Rows are points. Each copy is the shape, with its points in the same order, stretched, turned, moved and blurred by noise. Say if it was mirrored as well.

Shape (6 x 2):
[[ 0.40 -0.42]
 [ 0.11  0.55]
 [-0.02 -0.55]
 [-0.38 -0.44]
 [ 0.17 -0.11]
 [ 0.72  0.23]]
Copy 1 (6 x 2):
[[ 0.21 -0.75]
 [ 0.14  0.34]
 [-0.20 -0.76]
 [-0.47 -0.56]
 [ 0.06 -0.37]
 [ 0.59 -0.21]]
Copy 1 is: only turned
Copy 2 (6 x 2):
[[-0.48  0.46]
 [ 0.42  0.17]
 [-0.52  0.04]
 [-0.55 -0.31]
 [-0.17  0.34]
 [ 0.21  0.72]]
Copy 2 is: mirrored
Copy 3 (6 x 2):
[[ 0.37 -0.07]
 [-0.31  0.56]
 [ 0.09 -0.34]
 [-0.25 -0.44]
 [ 0.02  0.03]
 [ 0.38  0.55]]
Copy 3 is: only turned

Shape (7 x 2):
[[ 0.14  0.50]
 [-0.12  0.11]
 [ 0.37 -0.33]
 [-0.24 -0.13]
 [ 0.16  0.10]
 [-0.37 -0.58]
 [ 0.84 -0.21]]
Copy 1 (7 x 2):
[[ 0.28 -0.29]
 [-0.14  0.00]
 [ 0.04  0.66]
 [-0.38  0.17]
 [ 0.07  0.12]
 [-0.71  0.56]
 [ 0.48  0.75]]
Copy 1 is: mirrored
Copy 2 (7 x 2):
[[-0.03 -0.46]
 [-0.13  0.01]
 [ 0.57  0.37]
 [-0.19  0.27]
 [ 0.19 -0.06]
 [-0.17  0.80]
 [ 0.98  0.05]]
Copy 2 is: mirrored

Shape (7 x 3):
[[-0.03  0.41  0.53]
 [ 0.58 -0.33 -0.21]
 [-0.40 -0.47 -0.82]
 [-0.11 -0.10  0.21]
 [ 0.01  0.18  0.46]
 [-0.31  0.33 -0.10]
 [-0.01 -0.26 -0.86]]
Copy 1 (7 x 3):
[[ 0.29  0.62  0.16]
 [ 0.16 -0.64 -0.04]
 [-0.28 -0.02 -0.99]
 [ 0.37  0.29 -0.25]
 [ 0.38  0.44  0.10]
 [-0.14  0.63 -0.27]
 [-0.39 -0.22 -0.65]]
Copy 1 is: mirrored
Copy 2 (7 x 3):
[[ 0.30 -0.55  0.37]
 [ 0.33  0.07 -0.57]
 [-0.49  0.51 -0.01]
 [ 0.26 -0.02  0.18]
 [ 0.38 -0.38  0.25]
 [-0.21 -0.32  0.33]
 [-0.43  0.24 -0.29]]
Copy 2 is: mirrored
Copy 3 (7 x 3):
[[ 0.07 -0.75 -0.33]
 [ 0.17  0.25  0.52]
 [-0.75  0.82  0.11]
 [-0.26 -0.31  0.03]
 [-0.05 -0.60 -0.10]
 [-0.22 -0.08 -0.46]
 [-0.29  0.90 -0.03]]
Copy 3 is: mirrored

Shape (8 x 4):
[[ 0.19  0.59 -0.88 -0.45]
 [-0.50 -0.28  0.35  0.03]
 [-0.12  0.48 -0.02  0.08]
 [-0.60 -0.31  0.05  0.16]
 [ 0.30  0.45  0.84  0.05]
 [ 0.33  0.34 -0.84  0.06]
 [-0.38 -0.48 -0.11 -0.27]
 [ 0.07  0.07  0.23  0.10]]
Copy 1 (8 x 4):
[[ 0.23  0.48 -0.47 -0.84]
 [-0.53 -0.24  0.07  0.53]
 [-0.38  0.44  0.09  0.05]
 [-0.78 -0.32  0.08  0.26]
 [ 0.03  0.65  0.43  0.80]
 [ 0.09  0.21  0.02 -0.68]
 [-0.30 -0.56 -0.21  0.27]
 [-0.10  0.13  0.26  0.28]]
Copy 1 is: mirrored
Copy 2 (8 x 4):
[[-0.57 -0.54 -0.41 -0.55]
 [ 0.72  0.31  0.36 -0.09]
 [-0.17  0.04 -0.20  0.15]
 [ 0.78  0.37 -0.13 -0.18]
 [-0.46  0.06  0.42  0.71]
 [-0.16 -0.59 -0.57 -0.14]
 [ 0.63  0.09  0.15 -0.45]
 [ 0.22 -0.14  0.11  0.19]]
Copy 2 is: mirrored

Shape (10 x 6):
[[ 0.08  0.19  0.35 -0.40  0.18 -0.07]
 [-0.61  0.28 -0.43 -0.10  0.17 -0.44]
 [ 0.37  0.12 -0.48  0.08  0.11  0.23]
 [-0.41  0.03  0.39  0.39 -0.12  0.25]
 [-0.30  0.19  0.56  0.09  0.34 -0.01]
 [ 0.13  0.72 -0.10  0.83 -0.10  0.22]
 [-0.17 -0.40  0.19 -0.70 -0.08  0.60]
 [ 0.77 -0.39 -0.92  0.04 -0.62 -0.09]
 [ 0.10  0.86  0.26 -0.17 -0.11  0.32]
 [ 0.41  0.11 -0.19  0.72 -0.09  0.12]]
Copy 1 (10 x 6):
[[-0.13  0.37  0.38  0.01 -0.05  0.34]
 [-0.85  0.25 -0.11 -0.22 -0.07  0.10]
 [ 0.19 -0.06 -0.17 -0.27  0.63 -0.26]
 [ 0.16  0.09  0.05  0.19 -0.27 -0.36]
 [-0.18  0.29  0.43  0.39 -0.18 -0.13]
 [ 0.33  0.50 -0.28 -0.04  0.40 -1.03]
 [ 0.30 -0.34 -0.03  0.30 -0.11  0.73]
 [ 0.66 -0.43 -0.43 -1.20  0.46 -0.08]
 [ 0.40  0.70 -0.04  0.12  0.14 -0.02]
 [ 0.38  0.03 -0.10 -0.30  0.43 -0.84]]
Copy 1 is: only turned
Copy 2 (10 x 6):
[[ 0.09  0.21  0.46 -0.38  0.24 -0.07]
 [ 0.42  0.03 -0.09 -0.96 -0.25  0.62]
 [ 0.09  0.36 -0.27  0.06  0.03 -0.08]
 [-0.22 -0.34  0.26 -0.32 -0.01  0.80]
 [-0.02 -0.07  0.38 -0.45  0.43  0.63]
 [ 0.11  0.29  0.03  0.40  0.01  0.98]
 [-0.59  0.03  0.32 -0.61 -0.11 -0.47]
 [ 0.43 -0.03 -0.57  0.28 -0.63 -0.70]
 [-0.16  0.74  0.68  0.07 -0.02  0.33]
 [ 0.22 -0.03 -0.27  0.40  0.07  0.43]]
Copy 2 is: mirrored
Copy 3 (10 x 6):
[[-0.19  0.25  0.65 -0.14  0.03  0.19]
 [ 0.01 -0.19  0.32  0.13  0.36  0.85]
 [ 0.30  0.18  0.23  0.39 -0.19  0.08]
 [-0.50  0.29 -0.05  0.02  0.48  0.13]
 [-0.34  0.28  0.51 -0.19  0.62  0.25]
 [-0.26  0.39  0.24  0.83  0.41  0.02]
 [-0.13  0.39 -0.04 -0.44 -0.38  0.26]
 [ 0.20 -0.47 -0.14  0.68 -0.99 -0.27]
 [-0.49  0.59  0.68  0.35  0.00  0.27]
 [-0.03  0.08  0.01  0.67  0.04 -0.31]]
Copy 3 is: mirrored
Copy 4 (10 x 6):
[[ 0.32 -0.22  0.14 -0.34 -0.40  0.70]
 [-0.23  0.51 -0.21 -0.58  0.32  0.44]
 [ 0.26 -0.20 -0.56 -0.09 -0.03 -0.21]
 [-0.47 -0.24  0.19  0.22 -0.03  0.80]
 [ 0.04 -0.04  0.41  0.07  0.03  0.92]
 [-0.21  0.36 -0.41  0.74 -0.13  0.45]
 [ 0.08 -1.20 -0.26 -0.70 -0.15  0.56]
 [-0.04 -0.10 -0.80 -0.44 -0.37 -1.04]
 [ 0.25 -0.18 -0.40  0.15 -0.48  1.00]
 [-0.14  0.01 -0.19  0.56 -0.10 -0.17]]
Copy 4 is: only turned
